Each row is a point. The window is the flat piece filled in between its corners: a triangle in 3 columns, a solid with four corners in 4, and so on. A path goes straight from each point to the next, and from the last back to the first. List the points from which the path goes on through the window.

Window (3 x 3)
-11; -64; 13
-2; 59; 52
-19; 25; -1
Path:
(1): 24; -10; 3
(2): 26; 68; 5
(3): -42; 41; 32
(4): -54; -65; 18
(5): 24; -65; 18
(6): 28; 13; 34
(7): -48; 16; 39
(8): -49; 88; 14
Through the window after points: 6

Window (4 x 4)
18; -70; 104; -15
9; 44; 29; -1
-67; 39; 14; 24
-3; 21; 21; 40
Path:
(1): -12; -28; 42; -1
(2): -16; 14; -3; -13
(3): 12; 40; 51; 46
(4): 3; 34; 65; 38
(5): -6; -58; 41; -35
(6): 5; -19; 34; -19
(7): 28; -11; 88; 2
(8): 45; 42; 86; 28
(9): 15; -58; 33; -16
(10): -24; -15; -4; 8
(11): -60; 38; 58; 15
(12): 5; -22; 93; 45
Through the window after points: 2, 4

Window (6 x 6)
-37; 61; -75; 14; -60; 37
25; -16; 54; 45; -9; 14
6; -7; 69; 2; 62; -23
42; 87; -13; -65; 18; -19
-24; 1; -48; 44; -74; -12
15; 61; 5; 88; 1; -23
Path:
(1): -43; 70; 35; 46; 9; -7
(2): 49; 46; -22; 28; 0; -2
(3): 19; -1; -46; -31; 8; -23
(4): -22; 38; 24; 34; -54; 16
(5): -33; 66; 33; -6; -12; -94
(6): 13; -4; -54; 23; 0; 112
(7): 41; -17; -34; 26; 23; 17
(8): -12; 21; 40; 43; -52; -10
(9): -47; 24; -27; 34; -75; -14
(10): 14; -12; -49; 45; -46; -5
(11): 56; 17; -8; 53; 5; -35
(12): -20; 39; 16; 46; -17; 2
Through the window after points: 5, 7, 9, 11

Window (8 x 8)
31; 25; 2; -55; 16; -36; -17; 13
-61; 49; -65; -6; 69; 47; -62; 7
17; 3; 48; -66; 35; 53; -11; 9
-22; 19; 23; -53; 4; 21; -25; -71
-55; -79; -127; 34; 10; 14; -43; -123
22; 37; 23; 29; -12; 12; 43; 1
5; 20; -37; 19; -83; 1; 19; 35
-52; -4; 17; -76; 35; -20; 25; 8
Path:
(1): 7; 51; -5; -41; -23; 19; 19; 4
(2): -58; -29; 20; -2; 29; -23; -54; 38
(3): -43; 10; 5; 46; 15; 56; -90; -19
(4): -29; 16; -103; -28; 38; 8; -4; -29
(5): 2; -2; -82; -46; 8; 32; 7; -11
(6): -52; -23; 53; 3; 45; -51; -42; -30
(7): -49; -7; -7; 6; 5; 10; 0; -13
(8): -17; 1; -50; -28; 21; 22; 1; -37
Through the window after points: none

Window (9 x 9)
68; 21; 74; -58; -88; -40; 17; -9; -9
21; 71; 7; -5; 6; 8; 30; 64; -9
-23; 13; 7; 48; -30; 6; -107; 47; 15
28; -58; 21; -5; 15; 16; -11; -41; 101
20; -76; -53; 49; -24; 1; -26; -2; -58
-18; -28; 19; -40; 23; 75; -46; -19; -29
17; -6; -39; 24; -29; -38; 23; -65; -13
10; 52; 100; -18; 16; -50; 30; 19; 35
3; -2; -67; 9; 50; -34; -40; 41; 20
Path:
(1): -47; 20; -14; 24; -68; 0; -27; 39; -8
(2): 15; -4; 14; 29; 4; 3; -85; 13; 15
(3): 81; 22; -7; 42; 3; -28; -50; -11; -32
(4): -16; -40; -37; 12; -33; -16; 25; -40; -9
(5): -58; -48; 22; -48; 12; 20; -10; 53; 32
(6): 83; -1; 24; 6; -13; 21; -28; -83; 14
(7): 111; 16; 85; 16; 8; -9; 5; 30; -54
(8): -11; 26; 2; -61; -76; -32; 9; -5; 36
(9): -24; -77; -3; -19; -12; 29; 10; 13; 31
(10): 29; -14; 14; -1; 15; 20; -39; -36; 15
(11): 99; 12; 27; 76; -22; 58; -1; -33; -13
(12): -78; -38; -86; -62; 40; -105; -27; 24; 46
(13): -7; -23; -16; -16; -32; 0; -10; -2; 29
(14): 60; 41; 44; 69; 34; -49; -48; -16; -6
(15): 44; 27; 6; 29; 1; -34; -36; -3; -29
(16): -22; -5; -1; 9; -33; -3; 10; 34; 79
Through the window after points: 1, 3, 5, 7, 9, 11, 13

Window (11 x 11)
39; -49; -113; -26; 26; 63; 46; -25; 43; -25; -41
-7; 62; 17; -29; 3; 7; -55; 8; -24; 22; -23
7; -5; -17; 59; 55; -44; 42; 59; 64; -15; 13
69; 37; -21; 54; -55; -6; 43; -60; -61; 59; 42
55; -1; 17; -1; 4; 26; -3; -1; -25; 62; -111
13; -10; -33; 33; -96; -1; 51; 7; 38; -44; -14
-35; 4; -22; -35; -47; -31; 10; 33; -77; -37; 20
68; 32; -36; 13; -38; -27; -41; -29; -59; -15; -68
12; -4; 24; -28; -25; -32; -42; -33; -50; 94; 43
58; 37; -2; -44; 6; -49; 32; 7; 15; -4; 104
-4; 77; -11; 21; -46; -108; 28; 4; -35; 16; -3
Path:
(1): 35; 20; -12; -1; -7; -26; 29; -24; -18; -11; 2
(2): 49; 76; -51; 35; -68; -55; 1; 90; 17; 14; -4
(3): 7; 8; -88; 33; -50; -30; -17; 54; -51; 45; -15
(4): 35; 11; -8; 4; -20; 7; 40; -21; 20; -38; -24
(5): 28; -6; -14; -9; -35; 7; 9; -44; 1; -16; 3
(6): 39; 32; -35; 6; -11; -19; 28; 64; -4; 31; 29
(7): 42; 39; -47; 23; -76; -53; 51; 59; 23; 52; -16
(8): 15; 22; -8; 10; 15; -18; 12; -37; -27; -38; -2
Through the window after points: none

Window (12 x 12)
-2; -1; -10; 7; -34; 23; 58; -58; 82; -29; 10; -7
12; 36; -22; -118; -1; -22; -46; 52; 24; 137; 15; 6
29; -38; 39; 13; 68; -21; -19; -49; 11; 18; -85; -35
-35; -92; -2; 21; -33; -28; 50; 6; -35; -19; 52; 79
-1; 42; -10; -81; 15; 2; 11; -4; 12; 1; -19; -55
-34; 76; -32; 67; -8; -87; -13; 9; -50; 12; -50; 17
66; 8; 20; 6; 30; 3; 11; 4; 37; -29; -67; 70
-11; -17; -18; -18; 22; 10; -55; 30; 33; 24; 51; -52
75; -7; 30; 5; -1; -35; -42; -16; -22; 22; 18; -15
-73; -15; 19; 11; -56; -35; -33; -21; 34; -74; -62; 16
-40; 6; 75; -45; -10; 124; 86; -69; 27; -9; -45; 74
49; -64; -71; 14; -34; 79; 28; -8; 20; 0; -33; -49
Path:
(1): -32; -31; 31; 1; -58; 4; 50; 35; 9; 9; 6; 1
(2): -26; 22; 85; -15; -61; 46; 3; 52; 41; -29; 14; -82
(3): 6; -37; -37; -9; -4; -8; 24; -24; -7; 5; 3; 58
(4): -13; 19; -4; -30; 30; -20; -13; -32; 15; -4; -26; 56
(5): 23; -24; 38; -8; -57; -5; 18; 63; 15; 44; -5; -9
(6): 28; -16; 17; 44; -35; 29; 57; 41; 27; -7; -41; -18
(7): -6; -6; -25; -26; 29; -52; -69; -63; -12; 11; -10; 54
(8): 31; -48; -71; -6; 19; 7; -28; -62; 15; -29; 5; 3
(9): 19; 45; 55; 13; -4; -29; 18; 35; 5; 15; -50; 37
(10): -7; -75; 33; 15; -37; -38; 8; 90; 9; 3; -12; -34
(11): -18; 10; -23; 10; 8; -15; 18; -59; -23; -8; -1; 68
(12): 45; 25; -24; -36; 76; 13; -59; -58; 6; 5; -68; 25
Through the window after points: 8, 10

Window (14 x 14)
-26; 43; 3; 13; 30; 37; -27; -2; -89; 59; 7; 34; 2; 42
104; -24; -92; -69; 40; -66; 103; 20; -115; -98; 45; -133; 37; 79
85; -64; -60; 15; 64; -16; -112; 24; -21; 5; 67; 55; 46; -23
30; 35; 18; -16; -19; 4; -1; 5; 33; 12; 2; -10; -18; 15
23; -16; 13; 16; 52; -14; -43; 0; -25; -7; -66; 70; -8; -28
46; -62; 30; 70; -6; -29; 2; -23; 5; 70; -30; -29; -9; -32
-12; 4; 8; -41; -26; 47; -27; -24; -55; -9; -41; -22; 3; -36
1; 29; -63; 71; -41; -45; -59; -76; 23; -44; -17; 45; 38; -21
6; -6; 3; -40; 18; -59; 22; 7; -25; 36; 17; -33; 49; -11
-18; -30; -20; 14; -20; 26; 37; 15; 11; 23; -7; 22; 19; -23
2; 54; -12; 21; -115; -15; -45; 39; 5; 0; -51; 40; 112; 61
-30; -4; 16; 43; 33; 17; -35; 28; 23; 27; -28; -36; 16; -22
-31; 15; -2; 18; -18; -7; -38; 67; -54; 67; -12; 16; -38; -35
-29; -72; 15; -1; 24; -16; -79; -45; -36; -59; -15; 47; -40; 13
Path:
(1): 1; -42; -57; -40; 5; -14; 4; 11; -30; 52; -76; -20; -18; 17
(2): -1; 28; 67; 51; -11; -7; -24; -23; -16; -41; 42; 13; 24; -16
(3): 21; 16; 17; 31; 2; 11; -25; 0; -19; -4; 13; 28; 0; -13
(4): 15; -97; -84; -52; -11; -68; 8; -4; -19; 30; -71; -19; 40; 28
(5): -12; 7; -89; -45; 60; -34; -58; -14; -26; 59; -54; -41; -37; -11
(6): 43; -34; 57; 67; -40; -6; 15; 1; 5; 21; 4; 6; 16; -14
(7): 91; 2; 60; 17; 0; 43; 7; 38; -56; -6; 25; 45; -17; -122
(8): -58; -25; -72; -30; 14; -66; -15; -40; -14; 16; -47; -81; 48; 110
(9): 11; -28; -54; 13; -18; 13; -10; 15; 3; 42; -43; -21; 30; 4
(10): 25; 12; 46; 27; 17; -22; 0; 0; -26; 16; 28; 6; 3; -32
(11): -47; -19; 74; 42; -18; -4; -30; 18; -44; -50; 6; -11; -6; -31
(12): 64; -4; -73; -22; 9; -12; -19; -5; -21; 43; -22; 7; 24; 10
(13): 2; 4; -112; -69; 69; -8; -30; 11; -65; 76; -25; -64; 21; 5
(14): 5; -3; 43; 30; -33; -3; -18; 20; -6; -7; -11; 32; 24; 11
(15): -2; 17; 27; 36; 1; 16; -28; -14; -84; 12; -2; 21; 23; 1
(16): -11; 14; -41; -27; 34; 13; -29; 15; -21; 52; -5; 20; -9; 31
Through the window after points: 5, 7, 11, 15

Window (14 x 14)
-4; 37; 7; -2; 47; 15; 43; -83; -33; -55; 61; -90; -49; -46
6; -15; -51; 56; 0; -37; 38; 36; -6; 12; 90; 38; 36; 59
1; -8; 1; -43; -24; -44; 6; 38; 23; 12; -10; -17; -13; -86
-105; 102; -73; -2; -79; -29; 0; 78; -87; -26; 29; 46; -57; -11
4; 14; 4; -31; -8; 10; -63; 48; 24; 12; 78; -75; 19; 9
7; -11; -13; -44; -28; 50; 15; 0; 17; -28; -27; 64; 2; 10
-88; 43; 51; 3; 36; 42; 15; 47; -38; -49; 98; -5; -49; -58
-28; -15; -21; 27; -35; -5; -35; 15; -5; 63; 9; 60; -10; -26
-73; 13; -39; -20; 29; -23; -26; 7; 24; -39; 18; 40; -41; -47
41; -24; 38; 62; 12; -50; 13; -24; 86; 53; 3; 90; -27; 47
-48; -46; -18; -3; 15; 4; -20; 31; 2; -26; 38; -121; -41; 41
-8; 7; 22; -3; -110; -13; 18; -34; 72; 12; 9; 25; 15; -85
-73; 62; -46; 59; -75; 1; -53; 84; -51; -36; -44; 18; 20; 9
-82; -33; 32; -91; 77; -2; -13; -18; 14; -10; -29; -17; 7; 29
Path:
(1): -27; -13; 29; -37; -12; -7; -49; -3; -30; -27; 57; 18; 10; -7
(2): -18; -36; -2; 0; 10; -9; -45; -7; -11; -22; 49; -19; -41; 28
(3): -45; 6; -12; 15; -5; -4; 50; 52; 52; 14; -5; -85; -7; 5
(4): -27; 18; -20; -14; 9; 22; 31; -2; 16; 18; 9; 8; -20; -28
(5): -31; -34; 18; 8; -90; -85; -63; 52; -15; -64; 3; 43; -12; -15
(6): -4; -13; -5; -26; -14; -8; -33; 5; -5; -13; 10; 4; -10; 10
(7): -46; 28; -15; 5; 4; 49; 38; 37; 52; -8; 48; -17; -7; -19
(8): -37; 2; -44; 16; 5; 8; 30; 23; 40; 50; -41; 17; -27; -9
Through the window after points: 2, 6, 8
